Rows are points. To make a cloud, some directions were put in groups of two or more. Within a group, all points are equally far from the middle, so they leave a hole (a ring in 2 directions, a hollow ball in 3). The other directions are filled evenly. Then the cloud was stretched, turned, moved and blurred a little. Count the holes, and give their numbers of directions, smallest first.
In the rows, zero is written as 128.

Cloud, 14 rows:
[[ 98 180]
 [144 147]
 [124  41]
 [ 93 107]
 [233  44]
 [194 131]
 [100 134]
 [125 105]
 [101 183]
 [113 120]
 [174 128]
 [129 179]
 [152  85]
 [119  90]]
Holes: 0

Cloud (14 x 2):
[[117  54]
 [182 161]
 [119 179]
 [ 93  87]
 [104  66]
 [ 88 125]
 [195 138]
 [141 184]
 [ 86 125]
 [ 98 160]
 [107  64]
 [186 156]
 [ 89  97]
 [120  52]]
Holes: 1 (2)

Cloud (22 x 3):
[[152  70 149]
 [201 153 113]
 [149 199  66]
 [117 114  76]
 [200 108 146]
 [ 90 157  80]
 [ 79 166 119]
 [180 168 155]
 [183  82 105]
 [ 84 194 108]
 [148 132 184]
 [177  79 103]
 [194 166 131]
 [ 80 176 118]
 [ 95 174  72]
 [169 110 178]
 [187 119  79]
 [192 166  91]
 [199 100 145]
 [173  69 128]
 [133 106 178]
 [ 82 184 102]]
Holes: 1 (3)

Cloud (19 x 3):
[[102 106 198]
 [107 114 160]
 [185  72  84]
 [101 186 136]
 [ 66 105  53]
 [135  75 174]
 [174 182 104]
 [ 82  91 117]
 [ 85 134  72]
 [ 92 153  66]
 [100  70 107]
 [163 180 162]
 [122  81  92]
 [151 120  39]
 [ 89 121 131]
 [ 64  97  69]
 [170  55 134]
 [170  93 112]
 [178 139 164]]
Holes: 0

Cloud, 28 rows:
[[150 167  48 164]
 [127 101 130  32]
 [110  90 137 135]
 [ 89 102 123  60]
 [154 136 146 137]
 [127 168 120  62]
 [ 92  94  43 119]
 [143 119  65  89]
 [152 200 148  88]
 [143 158 156 105]
 [120  93  33 159]
 [151 109 124 167]
 [162 135  72  50]
 [120  67  44 122]
 [210 154 134 155]
 [ 89  97 148 124]
 [143 187 148 140]
 [ 95 168  72  68]
 [155 103  34 172]
 [180 205 129 157]
 [177 184 122 129]
 [144  79  90 167]
 [139 202 116 107]
 [ 93 146  96  74]
 [146 180 154  22]
 [149  94 177 125]
 [175 162 124 155]
 [ 75 173  64  77]]
Holes: 0

Cloud (29 x 4):
[[ 68 154 137 175]
 [ 44 131 146 107]
 [133 195 170  89]
 [ 79 182 165 116]
 [ 81  43 133 179]
 [ 58 140 133  88]
 [147 167 185  90]
 [158 162 159 141]
 [172 123 166  92]
 [143 120 182  74]
 [180 137 102 102]
 [ 76  75  96 197]
 [104 199 142 117]
 [143 176 184  84]
 [112 176 172 144]
 [155 174 128  46]
 [140 124  72 142]
 [131 139 102 187]
 [ 45  74 153 152]
 [113 170 150  42]
 [ 48 143 128 162]
 [ 65 173 133 110]
 [ 72 150 191 125]
 [ 68 178 130 118]
 [170 165 164 107]
 [113 201 122  80]
 [108  84 176  93]
 [ 63  53 153 175]
 [ 44 133 121 150]]
Holes: 1 (4)

Cloud (31 x 4):
[[176 171  70 136]
 [157 194 143 114]
 [174 168 149 158]
 [129  61  73 139]
 [105 182 177 143]
 [119  94  55 131]
 [123 105 162  70]
 [194  94  72  61]
 [125 186 150 100]
 [ 57 107 128 148]
 [ 57 123 130 155]
 [184  94  53  69]
 [126 171 170  95]
 [180 136  39 118]
 [158  90  93  55]
 [180  64 123  69]
 [148  77 198 164]
 [151 146 202 117]
 [193  80  95 152]
 [ 75 150 197 140]
 [120  56  76 114]
 [119 154  66 145]
 [ 62 148 143 128]
 [206 134  50 111]
 [113 109  70 159]
 [170 188 128 142]
 [122 115  47 114]
 [ 90 137 122 183]
 [108 120 100 182]
 [111 106 144  69]
 [ 61 143 177 135]]
Holes: 1 (4)

Cloud:
[[126 162 143 122 124 128]
 [108 114  79 122 249 133]
 [ 99 135 128 134 121  68]
 [117  70 125  61 158 185]
 [152  85  59 141 197  95]
 [162 104 177  63 118 171]
 [184 106 130 146  87  86]
 [151  61  96 104  54  86]
 [184  99 154  87 172  83]
 [114 143  78 162 110 120]
 [182 167  88 101 207 154]
 [156 104 101 150 151  93]
 [126 164 189 129 126 159]
 [174 109 148 140 160  94]
 [182  83 180 110  76 115]
 [ 98 166 134 154 105 153]
 [155  50 133  84 154  84]
 [125  76 114 134 125 156]
 [103 137 113 142  86  86]
 [ 67 133 102 133 173 118]
 [226 117 139 123 165 143]
 [109 120 205 122 117 139]
 [102  86 100 110 202 101]
 [152 107 136 127 144  72]
 [158 107  61  95 122 130]
 [ 93 182 147 135 146  79]
 [131 119 139  87  86 112]
 [115 191 165 107 118 105]
 [ 98 206 149 164 157  63]
 [203 111 144 130 132  93]
 [ 95 144 116 180  69 107]
 [139 119 202  92  95 176]
 [190  85 115  73 125 114]
 [ 88 149 143 116 171 137]
 [165 115 124 137 179 127]
 [177 152  87 129 186  92]
 [202  59 155  41 150 179]
 [148 125 116 115 155 168]
 [199 139 166 130 158 161]
 [128 205 178 143 202 152]
 [173 117 125 104 187 187]
 [171 121 113  65  92 142]
 [130 201  93 141 157 176]
 [106 133 156  94 124  92]
 [ 85 102 104 148  93 126]
 [154 131 147  64 154 171]
 [109 134 204  82 124 141]]
Holes: 0

Cloud, 55 rows:
[[116  98 160  79 129  66]
 [ 90 226  76 154 143 127]
 [130 102 138  66 119 114]
 [ 50 145 121 171 119 163]
 [ 63  76 113 141 151 167]
 [113 170 132 186 170 194]
 [166 198 147 161 142  69]
 [173 198 138 162 144  69]
 [213 123 165 161  97  93]
 [147 144  89 166  50 116]
 [ 93  75 127 177  97 134]
 [109 197 140 124 170 170]
 [ 95 162  83 123  91  99]
 [145 129 105 164  86  45]
 [134 128 152 172 203 170]
 [174 126 180 107 147  65]
 [ 68 147  76 200 185 139]
 [ 72  91 107 153 229 126]
 [ 66 112 156  90 138  90]
 [124 120  80  78 167 110]
 [113  76  82 142 104 138]
 [167  96 184 169  81 185]
 [116 144 148 159 175 207]
 [136  71 114 127  90  78]
 [169  71 136 119 156  46]
 [202  78 180 137  98 112]
 [ 99  79 221 119 146 157]
 [160  86 127 115 166  37]
 [102 118 157 130 184 204]
 [ 71 188  92 199 175 153]
 [153 145 198 102 109 108]
 [ 45  99 161 127 141 118]
 [ 99 157 186 190  99 152]
 [183 124 136 193 168 143]
 [183  58 172 115 101 114]
 [124 156  74 223 153 150]
 [156 187  87 151  67 141]
 [116  87  59 136 137 134]
 [106 106 224 108 161 113]
 [129  85  98 155  74 104]
 [153 145 113  82 151 140]
 [134 111 143 100 186  34]
 [121 219  69 171 162  68]
 [ 96 158 119 150 153  26]
 [177 111  98 117 171 133]
 [191 141 123 211  89  82]
 [ 68 123 145  95 207 165]
 [160 181 137 169  80  64]
 [150 110 108 218 111  74]
 [ 67 147  90  94 216  95]
 [128 137  76 195  84 171]
 [138 162 210 135 133 103]
 [114 116  73  84 145 109]
 [ 84 153  90 124 212  41]
 [ 75  68 130 123 169 178]]
Holes: 3 (2, 2, 2)
